Each row is a point. Each table stands for the endless flat space through its points: a line for two points, a plane for three, and so on. Write the one point that lies in both, or say that there is none.

First:
[[ 0.4 -0.6 -0.7 -3.1]
 [ 1.1 -0.4 -0.9 -2.5]
 [ 5.0 -0.1 -2.5  0.4]]
Second (2 x 4):
[[ 0.0 -0.2 -1.0  0.9]
 [ 2.8  1.0 -0.6 -1.9]]
They share: [ 2.1  0.7 -0.7 -1.2]

First:
[[ 2.5  3.4  3.0  2.5  2.5 -1.7  0.6  2.0]
 [ 2.3  3.3  2.4  2.2 -0.8  1.0  5.7  2.6]
 [ 3.7  6.5  5.5 -0.8  1.0  0.2  3.2  2.1]
 [ 1.1  1.3  2.1  3.5  0.6 -0.5  3.8  1.2]]
Second:
[[ 0.3  2.7  2.6  1.8 -1.3 -2.7  2.6 -0.6]
 [ 0.9  2.8  2.7  2.0 -0.5 -2.0  2.7  0.2]]
They share: [ 2.1  3.0  2.9  2.4  1.1 -0.6  2.9  1.8]

First, 6 rows:
[[ 3.4  4.5  2.1  1.1  0.5 -0.7  0.3  3.5  3.9 -2.3 -0.7]
 [-1.8 -1.1 -2.7 -1.1  6.1  5.3 -0.1  2.3  0.7  0.9  0.1]
 [ 1.1  4.7 -1.7 -3.4  1.7 -2.3  3.1  4.5 -0.1 -4.3 -4.6]
 [ 1.1 -3.8 -2.0 -5.2  5.1  4.7 -1.2  6.2  0.0 -2.6  3.6]
 [ 1.8  1.5  1.1 -0.3  2.3  0.0 -0.5  4.3  4.3 -3.7  1.9]
 [ 0.2  0.0 -1.2 -1.1  4.5  3.3  0.0  3.4  1.8 -0.8  0.7]]
Second, 4 rows:
[[ 0.0  1.4  0.5 -2.1  1.5  0.8  1.9  3.3  0.8 -1.8 -1.0]
 [ 0.8  1.4  0.3 -2.2  2.2  0.7  1.2  3.1  1.5 -1.7 -1.0]
 [ 2.8  1.2 -1.1 -1.2  4.6 -2.2  1.1  4.8  3.0 -4.9 -3.1]
 [-0.9  4.9 -0.4  0.2  0.9  2.6  1.0  1.9  2.2 -0.6 -0.5]]
They share: no point

First:
[[-1.9  2.3 -0.5  1.2  1.3 -3.4 -2.1  0.6 -1.4 -1.3 -2.1 -2.9 -1.3 -2.6]
 [-1.3  3.9 -2.9 -0.2  0.8 -2.6 -2.2  1.7 -1.2 -1.4 -0.3 -1.7 -3.7 -1.9]
 [-1.9  1.3  1.1  2.6  1.7 -3.6 -2.3  0.2 -1.6 -1.5 -3.1 -3.3 -0.1 -2.6]]
Second:
[[-1.5  2.7 -0.6  0.8  0.3 -3.4 -3.7  0.1 -3.4 -0.9 -3.4 -1.9 -2.5 -1.3]
 [-1.5  1.8  0.0  1.7  2.4 -2.2 -2.2  2.5 -1.0 -2.1 -1.0 -3.1 -1.6 -1.6]]
They share: no point

First, 4 rows:
[[-0.1  4.4  0.1 -0.8  0.5 -3.2 -2.9 -0.7  0.1 -3.4  2.9  0.6 -2.6 -0.3
  -1.0 -0.2 -3.7 -1.4 -2.9 -1.8]
 [-2.5 -0.2  0.9  2.6  0.8 -1.9 -4.7 -1.2 -1.1 -2.4 -0.8 -0.5 -1.4  1.9
  -3.4 -2.6 -3.6  3.7 -2.2 -2.7]
 [-0.9  3.0 -0.7 -1.4  2.8 -2.3 -3.9  0.0  2.9 -2.4  1.2 -0.1 -1.4  3.5
  -1.8  1.4 -4.0 -0.7 -1.0 -0.7]
 [-1.5  1.5  0.7  1.2 -0.3 -2.6 -2.5 -1.8 -1.0 -2.7  0.5 -1.3 -1.2  1.6
  -1.6 -2.3 -2.5  2.2 -2.2 -2.4]]
Second, 7 rows:
[[ 1.2 -1.3  2.8 -1.0 -2.2 -5.0 -3.4 -2.3  1.5  0.7  2.3  0.5 -2.2  1.6
  -3.9  0.2 -4.6  2.0 -3.7 -0.8]
 [ 2.1 -0.9 -1.4  1.0  3.0 -0.8 -5.5 -2.0 -3.5 -2.1  3.8 -1.9 -3.6  7.2
  -2.0  1.6 -7.6  4.8 -4.9 -4.3]
 [-3.5  6.6 -3.0  1.6  4.6  0.4 -3.7  0.5  0.1 -6.3 -0.2 -0.8 -0.3  7.2
   1.9  0.2 -2.6  0.4  0.6 -2.7]
 [-1.9  4.3  1.4 -1.7 -0.7 -4.0 -0.2 -3.5  3.8 -3.8 -1.6 -2.5  2.5 -1.9
  -0.5 -3.6  2.5 -3.4 -0.2 -1.2]
 [ 0.9  0.6 -3.8 -1.2  5.3  0.6 -3.1  0.1 -2.7 -1.1  2.0 -4.4 -1.9  4.5
  -1.7  1.5 -6.1  2.1 -2.8 -0.7]
 [-2.5  2.8  0.2  1.8  2.2 -2.0 -5.3  0.3  1.3 -4.7  2.4  1.6 -4.7  6.4
  -1.7  0.4 -5.4  3.6 -0.8 -4.3]
 [-1.9  1.9 -0.9 -2.4  2.8 -1.7 -2.4  2.1  2.6  0.3  0.1 -0.7 -2.0  1.3
  -3.3  0.9 -4.4  0.4  0.3  2.8]]
They share: [-1.1  2.4 -0.1 -0.4  1.2 -2.5 -2.8 -1.0  1.2 -2.5  0.9 -1.0 -1.1  2.9
 -1.4 -0.3 -3.0  0.6 -1.4 -1.4]

First (4 x 24):
[[-7.2  5.5 -3.2  1.1 -2.3  1.8  1.3 -3.2 -4.0  1.3  2.1 -1.7 -1.6  5.9
  -2.0  3.3  5.2  3.9 -2.3  2.6  3.3  0.4 -5.6  1.0]
 [-3.9  3.8 -1.1 -1.1  0.5 -0.2 -1.9 -5.2 -1.9 -0.2  2.6  1.7 -2.5  1.5
  -3.2  0.1  3.5 -0.2 -1.3  2.5  5.1  2.9 -3.1 -0.3]
 [-0.1  2.3 -1.3  0.9  4.1 -3.5 -0.2 -2.4 -3.2 -3.8  0.4  0.4 -2.3 -2.3
  -2.5 -2.0  0.4 -2.1 -0.7  4.2  3.3  0.9  0.3  0.1]
 [-3.1  4.0 -4.0  4.3  1.7 -2.0  4.4  1.0 -6.3 -3.0 -0.9 -4.3 -1.1  2.1
  -0.8  1.4  1.6  2.5 -1.8  4.9  0.5 -2.9 -1.8  1.9]]
Second:
[[-3.9  3.9 -1.6 -1.0 -1.2  0.6  2.7 -3.2 -1.4 -4.0  4.1 -1.7 -5.1 -0.8
  -1.0  1.5  0.9  3.7 -0.5  1.2  2.8  2.1 -1.9  1.5]
 [ 0.0  3.7 -4.2  1.9  3.2 -2.4 -3.2 -1.2 -2.2 -1.4 -2.5  0.2  1.0  0.3
  -0.4  0.5  3.8 -4.1  0.1  1.6  0.0  2.5 -3.4 -2.6]
 [-4.5  2.5 -2.9  0.0  0.6  1.2  0.7 -5.0  0.8 -5.2  2.1  1.1 -4.8  0.5
  -3.2 -1.3 -0.9  4.1  0.0  2.7  3.0 -0.3 -2.9  1.5]
 [-2.0  1.1 -4.7  2.8  3.9 -0.6 -3.6 -4.7  1.1 -3.9 -2.4  3.0 -2.2  0.1
  -4.0 -2.5  0.1  0.8  1.6  4.0  1.0 -0.4 -2.2 -1.0]]
They share: no point

First (4 x 24):
[[ 1.0 -1.2  2.5 -0.9 -2.6  1.9  1.4  4.5  1.1 -4.0 -0.3  2.9 -0.9 -1.0
  -1.7  0.1  0.2  2.8 -1.5 -4.3  2.7  0.4 -2.2  1.9]
 [ 0.4 -1.6  2.3 -1.9 -3.7  2.5  1.5  2.7  0.7 -1.9  1.5  3.7  1.2 -2.3
  -2.8  0.8  2.4  1.0 -0.1 -3.9  0.8 -1.1 -3.7  0.1]
 [ 4.9 -3.5 -2.8 -3.1  2.7 -2.9  4.1  2.5  2.6 -1.4  3.2  0.4  2.6  1.1
   0.5  1.1 -5.5 -0.9 -3.6 -0.8  6.8  0.7  2.2  3.6]
 [ 0.9 -1.7  2.6  0.5 -0.9 -0.3  1.1  4.7  2.0 -5.0 -1.2  2.0 -3.0  0.5
  -1.5 -0.9 -0.5  4.7 -3.4 -3.0  3.4  1.5 -1.2  4.0]]
Second (7 x 24):
[[-0.6  0.2 -1.4 -5.5  3.2 -1.5  4.9  5.3  5.5 -1.6  3.2  2.1 -2.9  0.6
  -3.8  1.6 -0.3  0.2 -3.4 -4.5 -1.7 -2.1 -5.0  2.4]
 [ 2.9 -1.5 -1.5 -3.5  0.7 -0.1  1.6  5.9  6.6 -0.9  5.2  1.1 -1.2 -0.2
  -0.8  1.7 -3.1 -2.0 -4.6 -3.8 -2.3 -1.8 -4.7  3.5]
 [-5.0 -5.5 -0.4 -7.3  4.9 -0.9  6.0 -1.5  2.7  4.7 -1.4 -1.3  3.1 -0.5
  -6.4 -4.3  1.8  0.5  4.0 -6.1  4.0 -0.3 -0.5  0.9]
 [ 1.3 -6.1  0.3 -1.0 -1.2 -0.3  3.6 -1.9 -1.4 -0.9 -0.8  2.7  5.8 -1.1
   0.1 -2.5  1.0  2.1  3.2 -2.3  9.4  1.9  1.0 -1.8]
 [ 1.0 -7.1  2.9  0.1 -2.7 -2.0  1.8 -1.7 -2.6 -1.4  1.5  4.6  5.8 -1.8
  -2.6  0.4  0.7  6.5  2.1 -1.2  8.3  2.7  1.4 -0.3]
 [ 0.3 -0.8 -3.8 -5.5  3.6 -1.4  8.3  2.7  5.1 -2.9 -0.5  2.6 -0.3 -0.2
   1.4 -0.9  1.9 -2.5  0.9 -4.7  5.1  0.4 -2.7 -1.2]
 [-0.1 -7.4 -0.1 -3.4  1.1 -4.1  6.1 -1.7  2.4 -1.2  0.2  4.3  5.2 -2.4
   0.3 -0.2  1.7  3.0  4.6 -3.9  9.9  4.1  1.7 -1.9]]
They share: no point
